Each row is a point. Each copy is the shape, with its points in the same order, turned, moved and blurred by noise. Is it also mirrored, or only turned?

Shape (9 x 3):
[[ -24  -17   61]
 [  34   -3 -103]
 [  39   50   35]
 [ -60  -35   44]
 [ -22   -8   36]
 [ -15    3   30]
 [  26   13  -43]
 [  38  -30   50]
 [   0    0   -8]]
Copy 1, 9 rows:
[[ -29  -12   28]
 [  86  -11 -105]
 [  51   21   46]
 [ -66  -28  -17]
 [ -24   -8    3]
 [ -12   -2    7]
 [  56   -1  -49]
 [  21  -53   41]
 [  33   -1  -26]]
Copy 1 is: only turned
Copy 2 (9 x 3):
[[ -4 -16  59]
 [ 66   2 -95]
 [ 37  62  24]
 [-28 -56  35]
 [  3  -9  31]
 [  2  -4  24]
 [ 45  16 -46]
 [ 61 -11  58]
 [ 27  -7 -12]]
Copy 2 is: only turned
Copy 3 (9 x 3):
[[  60  -53   28]
 [-100   34   -4]
 [  42   35   54]
 [  49  -74  -12]
 [  33  -38   18]
 [  33  -22   15]
 [ -35   25   11]
 [  21  -41   77]
 [  -1   -7   12]]
Copy 3 is: mirrored
Copy 4, 9 rows:
[[-22 -27  60]
 [ 19  37 -94]
 [ 34  42  52]
 [-61 -44  40]
 [-25 -12  39]
 [-17  -1  35]
 [ 19  38 -30]
 [ 35 -36  40]
 [ -4   9  -2]]
Copy 4 is: only turned

Shape:
[[-117  -26   21  -35  -22   45]
 [  33   54  -36    0   64    5]
 [ -67  -19   49  -34  -20   23]
 [ -14  -32   -2  -39  -18   11]
 [  11   72  -15  -10  -24    5]
 [ -48  -19   55   12    5   26]
 [  61   63    7  -15   41   26]
 [ -44  -39   48   42   13    2]
 [  27   37  -41   -5  -11   70]
 [  29   54  -41   -1    6    4]]
Copy 1, 10 rows:
[[-104  -17   54  -41  -82   10]
 [   9   79    7  -13   44   18]
 [ -55  -23   26  -54  -72   -7]
 [ -20  -13   56  -14  -28  -16]
 [   5   88   28   -6  -35  -33]
 [ -48  -17  -19  -25  -61   16]
 [  51   73    4  -34   11   13]
 [ -49  -29  -36    1  -42   13]
 [  16   70   64    9  -27   35]
 [  13   84   34   15    5   -9]]
Copy 1 is: mirrored
Copy 2 (10 x 6):
[[-107  -34   61  -43    4   28]
 [  48   22   -6   44   39  -29]
 [ -55    0   27  -48   10   43]
 [ -17  -35   -5  -31  -18   18]
 [  38   40   44   -1  -30  -26]
 [ -49   15   28   -4    6   54]
 [  82   37   11    9   35    5]
 [ -69   17  -18   22    1   62]
 [  54  -28   59   23    1   -7]
 [  50   16   20   24   -5  -30]]
Copy 2 is: mirrored
Copy 3 (10 x 6):
[[-64 -62  70 -54  64  26]
 [ 30  49 -39 -19  38 -61]
 [-26 -32  91 -27  50  11]
 [ 11 -28  48 -36  -2   4]
 [-23  60  23 -44  -5 -44]
 [-28 -12  67  18  57  13]
 [ 50  82   4 -24  32 -41]
 [-27 -27  46  53  49   4]
 [  7  55 -17 -54   4  24]
 [  6  50 -19 -38  -4 -43]]
Copy 3 is: only turned
Copy 4, 10 rows:
[[ -50  -17   70 -116   13   12]
 [  15   75  -43   34   13   44]
 [  -3    2   79  -84  -13   -2]
 [ -11   -7   23  -28  -47   24]
 [  11   71  -28  -26  -28  -28]
 [   8   -5   62  -38   33   -8]
 [  56   83  -20   23   -3   32]
 [  10  -30   54   -5   51  -24]
 [  37   18  -61  -42  -13   16]
 [   2   60  -56   -7  -21   12]]
Copy 4 is: mirrored

Shape (12 x 9):
[[ -13   -6   -8    4   22   16   24   52    0]
 [  -2    0   57   -2    3  -32   11    6   52]
 [ -22   26   74   18   13   16  -40   -7  -18]
 [ -25   54   54  -23    2  -54    4    2  -10]
 [  11  -29  -18  -14   21  -28   21   13  -20]
 [ -14  -28  -16    9  -13  -23   30   -6  -19]
 [ -12  -21    9  -15  -25    8  -23   33    4]
 [   7   26    7   33   -3  -20 -121   67   -2]
 [ -27  -18   -3  -12   12    1  -85   -3   19]
 [  18    2   -4  -14   -5   14   29    2    9]
 [  13  -27   13  -27    7    2   22   -2  -20]
 [   2  -26   -4   -8    5  -13   11   59  -25]]
Copy 1 (12 x 9):
[[-29   8   1  23  26  -9  64  13 -20]
 [-27   1  25  -8  22  26  15   0  62]
 [  0  64  50  26  18  30 -19  -1  16]
 [ 23  55 -15   8  20  20   9  33  57]
 [ 17 -37 -24  27   9   3  21  18  -8]
 [ -4 -20 -29  24 -28  17  18  10 -10]
 [-12   7  36 -13  -6  -4   7  23 -18]
 [-15  34  76  19  25 -76 -51  57   6]
 [-31   3  28 -16  24  -4 -53  28 -27]
 [ -1   1  -9   1   0  -8  45 -22  -6]
 [ 29 -11  -1  13  12  30  27  -8 -12]
 [  2 -12   9  23  12  -5  49  44 -16]]
Copy 1 is: mirrored
Copy 2:
[[-17   2   8   5  -8  33  40  56  18]
 [-29 -40  58  -5 -29 -42  16  22  17]
 [-79  23  43  28 -10 -15 -27  -6  24]
 [-60  12  22  21  -3 -81  29  21  -1]
 [ -8 -16   5 -19  38   2  28  39 -22]
 [-18 -21 -15 -20  10   6  39   3 -25]
 [-13  21  12 -26 -32   5  -4  30  -2]
 [ -7  84  22 -44  10 -24 -42  17  91]
 [-15   5  -9 -22  -5 -13 -72  28  30]
 [ 11 -11  22  18 -10   9  25  21 -20]
 [-23 -10  26  -1  13  10  10  31 -41]
 [-19  21  14 -36  12  18  36  52  -4]]
Copy 2 is: mirrored
Copy 3 (12 x 9):
[[-13 -24 -19 -23  -5  15  15  36  -3]
 [ -6 -26  36 -34  27 -36   5 -12  42]
 [-46  21  70 -21   9   7 -18 -19 -23]
 [ -7  18  30 -60  50 -53 -21   0 -20]
 [ 25 -27 -22  -3  -5 -26  28   3 -27]
 [ 16 -38 -19  18  19 -24 -10   1 -26]
 [ -8 -29  -8 -28 -14  13 -23 -28  -1]
 [  0  39  38 -51 -96   5 -69  -5   2]
 [-36  19  -1  -4 -50 -19 -29 -55  13]
 [ 19 -13 -17  -8  29  18  17  -7   8]
 [ 10 -27  -5  -9  16  -2  32 -21 -28]
 [ 13 -45 -15 -35 -25   2   9  16 -29]]
Copy 3 is: mirrored

Shape, 17 rows:
[[  -2   10   -1  -25  -47  -49   -1   22   -5  -24    8    3]
 [ -14   -5    7  -30   22   15    2  -49  -12   98   10   16]
 [  41   12    2  -29   11  -22  -44  -18   11  -28   -3    5]
 [  28   26  -11  -17   12   20   -3   23    3  -34   -8  -24]
 [  41   16  -17  -12   18   19  -12    3   -4  -22    7   19]
 [  40   18   -9   -6   -2    9    8  -45   10  -35  -46   20]
 [   8   25  -15  -22   39    8   -7   -6   12  -24   -1   17]
 [  -8    3  -16  -33   26   -2    6   14   88  -13   11  -25]
 [  -5  -37   28  -21  -10  -16  -37    6    7  -31    2   19]
 [   7   13   11  -36   38  -15   19   19   34  -36    7   -8]
 [  -5   29  -15   -5  -10   -5   13   15   -8   -3  -34    4]
 [ -13    6   15   17  -33   -2  -23  -35   -4  -34   -8   12]
 [  26  -32   19   59   22   -1  -16   18   -3  -31   -6   13]
 [   6   22   -2  -38  -22   15   12   12    1  -18    9  -46]
 [   0   20  -18  -20    4    9  -13  -17   -4  -26   14 -121]
 [  36   18  -20   -6   10   11   17  -16   -6  -31    6   15]
 [   5  -52  -16   12   36   -5  -19   21   -7  -25   -6   18]]
Copy 1:
[[-45  51  14 -37 -22 -35 -27  17  19   5   9  12]
 [-14  18  31  30  52  53  30 -29 -28  32  28  55]
 [ 19 -12  43 -55   4 -11 -41   9  -2  10  21  29]
 [ 33   0  -7 -16  13 -21 -30  32  12 -16  -9  10]
 [ 21  -5  16 -14  -1   4 -24  23  11 -17  27  22]
 [ 31 -32  31  -6 -39 -22 -24  -7  -7  -5   0  47]
 [ 25  -9  13 -25  15   1 -19  -2  20 -39  13  31]
 [  9  -2 -31 -47  34   8 -41 -35  54   0 -20  12]
 [-52 -13  38 -30   0   6 -44  18   1   0   7 -15]
 [  2 -10   5 -26  29 -23 -20   3  55 -17 -16  24]
 [  2  27   3  -7 -19 -12   3  10  -5 -22 -22  27]
 [-12  16  61  11 -36 -12 -37 -17  -4   0   8  -6]
 [  3 -28  38 -14 -28   5   5  26  26  -7  12 -54]
 [ -2  41 -13   6  18 -41 -34  22   8   8  -5  25]
 [ 34  27 -20   9  61 -79 -50  -2 -28  16 -14 -28]
 [ 26  -9  -1   5 -14 -26 -15   5  19 -15  27  29]
 [-25 -42   7 -21   0  12  -5  14   5 -27  18 -26]]
Copy 1 is: mirrored
Copy 2, 17 rows:
[[  52   21  -15   11  -32  -27   -6  -11    2    2  -38  -12]
 [  -8   19    0  -50   51  -27   10  -17   31   63   52   33]
 [  22  -30  -10  -26    0  -37    3  -52   -3  -33  -26    0]
 [  21  -14   -4  -24    0    2   -9  -18  -37  -36   -4  -40]
 [  14  -32   -9  -20    7   -8    7   -9  -28  -32    3    5]
 [   1   -7  -46  -27    8   22   21  -56  -30  -23  -24   12]
 [ -14  -10    2  -37    3  -14    4  -16  -19  -32  -11    5]
 [   2   26   17  -56   19  -13   16    0   36  -58  -25  -44]
 [  27  -19  -18   -7   -9   -9  -39  -30   47  -21  -31    9]
 [  17   25   23  -28    3  -10  -16  -17   -8  -63  -19   -9]
 [   6   14  -11  -14    2    6   -7   -9  -32   19  -25  -20]
 [  -6  -12  -32   13  -27   14    0  -44   20    3  -16    0]
 [   0  -40  -14   45   41   20  -26  -15    9  -38  -18   -6]
 [  38   16   -9  -30  -28   -7   -7  -19  -14  -14   19  -49]
 [   0   12  -17  -20  -17  -46  -19  -56  -11  -27   45 -105]
 [   8   -7  -25  -10    0   -1   20  -15  -34  -37    6    6]
 [  -2  -27  -33    5   37  -13  -51    9   12  -39  -19    6]]
Copy 2 is: mirrored
Copy 3, 17 rows:
[[  7  20  11  -7 -47 -47  -2   3 -33 -28   4 -11]
 [-80  12 -32 -23 -22   6 -32  -5  50  49  20  32]
 [ 22  39  18 -23  25  -8 -23   0  -6  -9  -8  20]
 [  2  11  -1 -34  30   6   7  21 -30 -14  -3 -28]
 [ 17  13 -15 -41  19  22   6   7 -15  -3   6  16]
 [ 36  15  32 -13  19  16  25 -18   5  36   6  -1]
 [ -9  15   6 -34  18  27  18  10   8 -20 -12  12]
 [-21  -9  33 -66  14  -3 -19  10  39 -55   3 -42]
 [ 13  -9  16  11 -17   3 -49  -7 -14 -34 -16  13]
 [-19  -6  43 -44  14   5   4  21  -8 -43   6  -1]
 [-10   1   0 -10 -15 -13  35  16  -4   9  -8 -20]
 [ 23  28  11  38 -21  16  -7  -7   4  -4  14 -13]
 [ 37 -39 -21  28  31   7  -4  27  -4 -23  24  19]
 [-25  20   8 -34  -1  -4 -13   7 -37 -10  20 -52]
 [-52  49  -1  -5  63 -13 -21  -7 -27 -28  34 -78]
 [ 11  14  -1 -31  10  17  26  -8 -15   2  25   8]
 [  8 -41 -25   5  23   3  -8 -14  -3 -36 -12  24]]
Copy 3 is: only turned
